Rows are points. Each copy is the shape, with its points in the same order, turned, moved and blurred by noise. Is it also mirrored, or only turned?
(in the rows, 128 means zero)

Shape, 7 rows:
[[141 153]
 [178 141]
 [109  98]
 [178 125]
 [ 65 132]
 [204 128]
 [ 92 121]]
Copy 1, 7 rows:
[[126  94]
 [166  97]
 [110 153]
 [169 107]
 [ 58 132]
 [194 100]
 [ 87 136]]
Copy 1 is: mirrored
Copy 2, 7 rows:
[[113 148]
 [ 76 147]
 [130  91]
 [ 71 136]
 [181 104]
 [ 45 146]
 [153 105]]
Copy 2 is: mirrored

Shape:
[[ 78  73 136]
 [139 114  95]
 [115  98 124]
 [178 179  93]
 [111 162  91]
 [119  74 186]]
Copy 1 (6 x 3):
[[ 89 142 198]
 [154 158 148]
 [130 140 169]
 [180 154  72]
 [123 174 114]
 [114  84 195]]
Copy 1 is: mirrored
Copy 2:
[[122  52 124]
 [121 128  88]
 [134  97 115]
 [135 199 105]
 [ 94 151 126]
 [182  59 137]]
Copy 2 is: only turned

Shape, 9 rows:
[[ 86  69 141 126]
 [124 171 105 136]
 [168 112  83 144]
 [ 83 124  82 126]
 [ 84 151 100 158]
 [148 179 158 134]
 [ 89 134 150 205]
 [ 85 162 148  79]
 [100  78 161  99]]
Copy 1:
[[ 56  53 108 133]
 [113 153 104 111]
 [135 112  58 135]
 [ 65 124  80  96]
 [ 71 156 101 128]
 [143 140 149 127]
 [ 68 139 142 187]
 [ 88 111 158  69]
 [ 82  44 134 118]]
Copy 1 is: only turned
Copy 2:
[[ 86  87 163 165]
 [112 157  81 122]
 [132  84  77 102]
 [ 63 125 112 128]
 [ 81 144  79 161]
 [162 174 103 152]
 [107 121  80 216]
 [ 98 187 153 130]
 [105 107 181 148]]
Copy 2 is: only turned
Copy 3, 9 rows:
[[ 69 104 144 190]
 [123 140 103 109]
 [156  90 124 152]
 [ 99 124  76 157]
 [114 162  90 138]
 [113 143 145  78]
 [106 194 151 166]
 [ 52 118 103  91]
 [ 48  91 151 159]]
Copy 3 is: only turned
Copy 4 (9 x 4):
[[ 81  91  95 141]
 [133 189 120 141]
 [163 154  68 124]
 [ 79 167  86 127]
 [ 93 183  99 165]
 [160 163 168 152]
 [114 146 108 222]
 [ 76 162 176 116]
 [ 89  87 132 122]]
Copy 4 is: only turned

Shape, 12 rows:
[[105  61  90 124 143 156]
 [102  82 119 153  75 185]
 [120 145 160 153 138 128]
 [100 160 152  98 103 171]
 [ 71  67 128 144 117  79]
 [129  66 104 168 127 107]
 [125  96 113 125 104 102]
 [167  51 112  85 168  98]
 [175 145 110  88 159 147]
 [ 72 155 127 122 118 105]
 [177 164 153  69 177 150]
 [170  84  62  89 143  76]]
Copy 1 (12 x 6):
[[105 120  59  78  87 158]
 [107  69  91 125  90 198]
 [101 148 133 137 136 141]
 [155 160 129 144  82 196]
 [ 57 114 129  75  64 125]
 [ 78  96  89  92 103 109]
 [113 121 106 109  65 118]
 [152 129  70  34  92  91]
 [190 171  72 123 117 119]
 [ 91 175 133 133  61 145]
 [206 202 103 110 132 126]
 [154 124  44  88  61  67]]
Copy 1 is: only turned
Copy 2, 12 rows:
[[ 80  92 143  82 167 111]
 [ 86  55 118 115 124 157]
 [122 143 152 160 108 133]
 [121 139 143 101 104 197]
 [ 94  88 170  98  89  66]
 [ 90  97 129 128 131  71]
 [109 116 112  93 107  92]
 [145 140 122  65 175  57]
 [128 182  97 103 174 139]
 [ 88 157 155 111  71 133]
 [164 210 133 105 170 160]
 [104 164  80  60 149  53]]
Copy 2 is: only turned
Copy 3:
[[108  71 132  94 148 134]
 [118  79 142 134 134 207]
 [134 172 140 147 137 141]
 [ 95 169 126 114  95 194]
 [108  81 121 180 122 104]
 [159  82 133 148 154 118]
 [146 101 110 141 108 131]
 [156  92 153  81 101  62]
 [157 165 127  54 113 129]
 [ 98 152  85 156 109 138]
 [142 205 147  55  94 120]
 [185  88  91  81 100  78]]
Copy 3 is: only turned

Shape, 14 rows:
[[191 140 137 129 122 143 116 169]
 [110 203 109 207  80 185 119 106]
 [115 157 104 130 110 121 131  52]
 [101 156  94  74 127 127  82 141]
 [183 178 110 169 196 140 103 143]
 [140 137 104 115 138 153 146 114]
 [137 176 163 135 141  96 141 147]
 [163 118 110  97  93 176  98  55]
 [123  86 161 117 141 103 126 218]
 [184 163  68 159 172 107 113 105]
 [121 152 105 163  88 118  60 119]
 [103 109 134  84  30 156 100  86]
 [124 125 108  44  50 140 118 184]
 [130 108 129 106  80 147 165 133]]
Copy 1 (14 x 8):
[[174  93 182 146 107 128  97 133]
 [152 175  85 182  54 200  85 113]
 [139 157  79 118  94 140 157  94]
 [119 141 106  92 144 107 100 160]
 [203 103 130 154 151 140  69  77]
 [126 113 129 122 117 154 127  92]
 [163 136 152 164 151 145 153 137]
 [151 140 122  58  39 135 125 102]
 [ 93 106 213 163 166  95 114 138]
 [186  89  84 147 127 116 111  67]
 [144 161  93 166  75  88  87 131]
 [ 98 169 133  82  40 119 152 163]
 [ 83  92 147  94  99 124 125 217]
 [ 98 108 154 126  81 155 162 138]]
Copy 1 is: only turned
Copy 2, 14 rows:
[[135 153 197 148 148 122  93 183]
 [ 89 152 129 106  81 222  71 154]
 [124 109  87 115 122 139  88 109]
 [147 152 109  81 162 116 146 177]
 [138 145 141 194 183 182  88 193]
 [160 130 145 133 142 146 115 126]
 [114 182 130 178 126 111 113 158]
 [133  98 153  70 168 132  66 106]
 [111 158 198 164 141  83 196 176]
 [155  92 109 180 161 157  79 185]
 [ 75 112 121  98 129 145 103 194]
 [ 97 121 154  29 113  96 110 108]
 [164 161 179  48 109  71 145 175]
 [142 135 181 107  97 108 128 114]]
Copy 2 is: only turned
Copy 3, 14 rows:
[[159 113 165 183  97 102 123 127]
 [154 233 114 140  98  94 164  56]
 [179 183 115  80 161 118 101  81]
 [170  86  97 104 141  71 142  96]
 [148 122 115 223 156 116 114  76]
 [177 125 127 133 137 147 142 107]
 [ 99 136 168 145 153  98 109 112]
 [241 131 123 101 108 126  97  86]
 [ 85  62 145 138  79 114 134 158]
 [173 141  98 200 176 116  95 112]
 [158 165  84 137  95  54 107  95]
 [199 138 138  32  66  93 115 104]
 [189  79 144  73  92  66 177 159]
 [170 133 153  82  95 139 148 142]]
Copy 3 is: mirrored
Copy 4, 14 rows:
[[162 160  95 136  96 132  75 138]
 [ 66 202 162 198 131 146  96  95]
 [ 84 158 159 102 176 167 124 125]
 [ 98 153  87  68 110 140 126  79]
 [180 176  93 155 170 129  69  72]
 [138 169 105 123 143 164 136 129]
 [150 168 137 114 138  72 107 122]
 [117 148 141 102 121 233 103 134]
 [169 101  78 120  76  74 146 122]
 [143 152  82 132 206 146  69 101]
 [ 76 122 132 133 125 135  73  82]
 [ 63 125 162  87  71 190 135 148]
 [ 84 152  68  67  42 138 125 154]
 [111 145 115 122  96 151 150 173]]
Copy 4 is: mirrored

Shape (13 x 9):
[[140  82 131 168  98 120 144 139 138]
 [118 111 113 160 101  87  98 126  91]
 [115 108  93 109 178 164 148  83 100]
 [130 162 156  78 192 131 159 109 134]
 [152 137 108 146 113  89 137  78 111]
 [148 127 114  91 123 105 152  97  89]
 [157 120 136 148 131 151 108 193 122]
 [162 111  76 142  95 109 151 143  79]
 [163 135 116 153 104 131 132  61 106]
 [ 62 122 128  85 144 170 153 185 175]
 [ 87 162 175  64 149 207 146 179 135]
 [148 117  71 143 105 119 103 106 150]
 [159  76 131 124  98 133  92 134 133]]
Copy 1, 13 rows:
[[184  93  98 157 104 114 130 125 125]
 [147 113 104 137  81  76 104 113  91]
 [127 121  98 101 193 123 118  80  96]
 [128 160 167  87 165 154 116 104 159]
 [143 106  89 101  82 117 113  81 133]
 [149 134 109  63 107 130 126 105 114]
 [137 107 133 171 114 153 114 172  92]
 [142  76  78  93  93 128 127 141  85]
 [144 121  73 119  90 147 128  60 123]
 [143 167 124 149 205  97 152 185 147]
 [114 206 165 149 193 149 177 165 123]
 [145 119  51 135 106 112  86 118 126]
 [199 135  93 150 111 129  94 134  90]]
Copy 1 is: mirrored
Copy 2, 13 rows:
[[104  84 134 171 117 148 137 118 152]
 [106 106  89 151  94 102 134  87 116]
 [101 165  98 152 176 149 205 106  95]
 [146 177 132 145 209  92 161 152 121]
 [147 153  97 152 112 119 154  87 159]
 [163 130 100 120 148 110 178 104 136]
 [126  96 107 186 140 129  92 148  83]
 [148  87  71 145  95 149 165 125 119]
 [155 152 107 165 124 151 155  68 145]
 [ 78 129 186 129 158 124 148 198  75]
 [133 144 195 155 197 107 137 175  29]
 [108 143  92 129 100 174 123 104 141]
 [104  80 115 136 150 152 102  88 120]]
Copy 2 is: only turned
Copy 3:
[[159  93 139 149 113 120 156 135 116]
 [121  79 112 121 133 130 111 111  89]
 [170 184 107 123 183  69 124 112 110]
 [142 200 160  69 185  99 151 155 109]
 [160 108 157  99 157 118 134  88  70]
 [154 142 134  71 138  90 128 104  82]
 [165 119 126 125 124 140  93 187 139]
 [196  93  98  96 114 113 120 115  77]
 [178 134 165 122 151 121 119  73  75]
 [139 192  88 105 143 140 179 171 192]
 [137 249 118  90 129 148 133 186 159]
 [178  89 136 115 162 132 122  83 138]
 [155 107 150 122 103 107 103 118 152]]
Copy 3 is: mirrored

Shape (17 x 11):
[[132 134 186 135  98 149 147  84 104 104 100]
 [180 184 185 122 138 177 156 110 119 162 105]
 [171 127 140 129 211 117 143 125 187 117 198]
 [ 87 106  73  99 146 173 155 166 135 115 108]
 [181 110 107 127 143 131 109  57 221  82  98]
 [187  93 149 117 113  55 136 152 121 124 154]
 [ 89 102 154 182  83 148 197 146 123 150 116]
 [207 106  94 173 103  97  80 140 149  80 117]
 [140  92  97 179 142 155 104 146 100 160 129]
 [101 181 162 113 179  66 125 144 140  92 115]
 [ 94 116 103 163 162  91 168  47 108 149 166]
 [ 81 130 145 150 158 114  76 123 100 196 175]
 [174 113 184 142 118 153 122  86 148  84 118]
 [203 140 156  86 126 145 125 104 146 157 130]
 [153 148 195  69 186 123 110 166 134 140  84]
 [139 188 172  95 153  96  90 178 145  99 133]
 [ 99 196 113 165 175 143 201 177 152 157 122]]
Copy 1:
[[107 184 112  65 125 141 140 125 141 151  39]
 [160 159 133  52 185 101  99 100 119 150  45]
 [145 103 190  86 154 178 132  80  92  59 118]
 [108  88 106 165 140 143 143 121 124 178 123]
 [ 63  87 153  20  93 154  98  67 140 125 124]
 [145 205 184  86 109 167 131 137 118 118 159]
 [168 172  52 114 136 182 156 110 166 164  92]
 [ 71 175 115  64 116 163  72 113 112 107 190]
 [124 169  70 126 126 139 123  80  71 131 135]
 [106 143 165  97 164 100 183 155 157  74 115]
 [124 172 131 145  92 143 169  34 153  81  76]
 [170 162  89 136  95  87 164 111  80  62  94]
 [ 98 153 127  25 122 170 115 115 116 128  71]
 [156 146 174  55 123 119  84 109 100 144  88]
 [143 129 172  59 168  78 174 159  81 146 106]
 [121 139 162  78 167  99 133 194 120  83 125]
 [166 113 103 139 227 123 149  92 170 117 116]]
Copy 1 is: only turned
Copy 2, 17 rows:
[[158 169 135 123 145 120 133 125 142 188 171]
 [176 190  98  87 152 173 148 152 127 166 109]
 [104 146 133 183 137 224 162 121  95  89 113]
 [102  75 143 103  94 114 149 191  99 110 151]
 [ 90 207 146 145  82 162  89 111  55 114 182]
 [152 102 113 141 116 165 116  41 149 107 125]
 [124 126  80 107 153  91 185 136 166 118 189]
 [116 156 138 136 111  97  74  60  84  77 109]
 [108  95  70 137 163  93 120 135  89 116 111]
 [ 89 122 200  87 156 187 143 106 142 144 122]
 [ 81 113  97 174 199 175  91 146 154 132 194]
 [ 56  88  73 138 176 148 132 126 142 178  84]
 [146 189 138 151 120 130 145  94  90 168 152]
 [163 171  86 123  90 191 111 120 106 155 109]
 [139 111 154  62 119 202 159 104  90 167  99]
 [102 131 182 100 114 179 142  93 141 139  60]
 [ 95 138 132  76 176 172 178 198 161  71 123]]
Copy 2 is: only turned
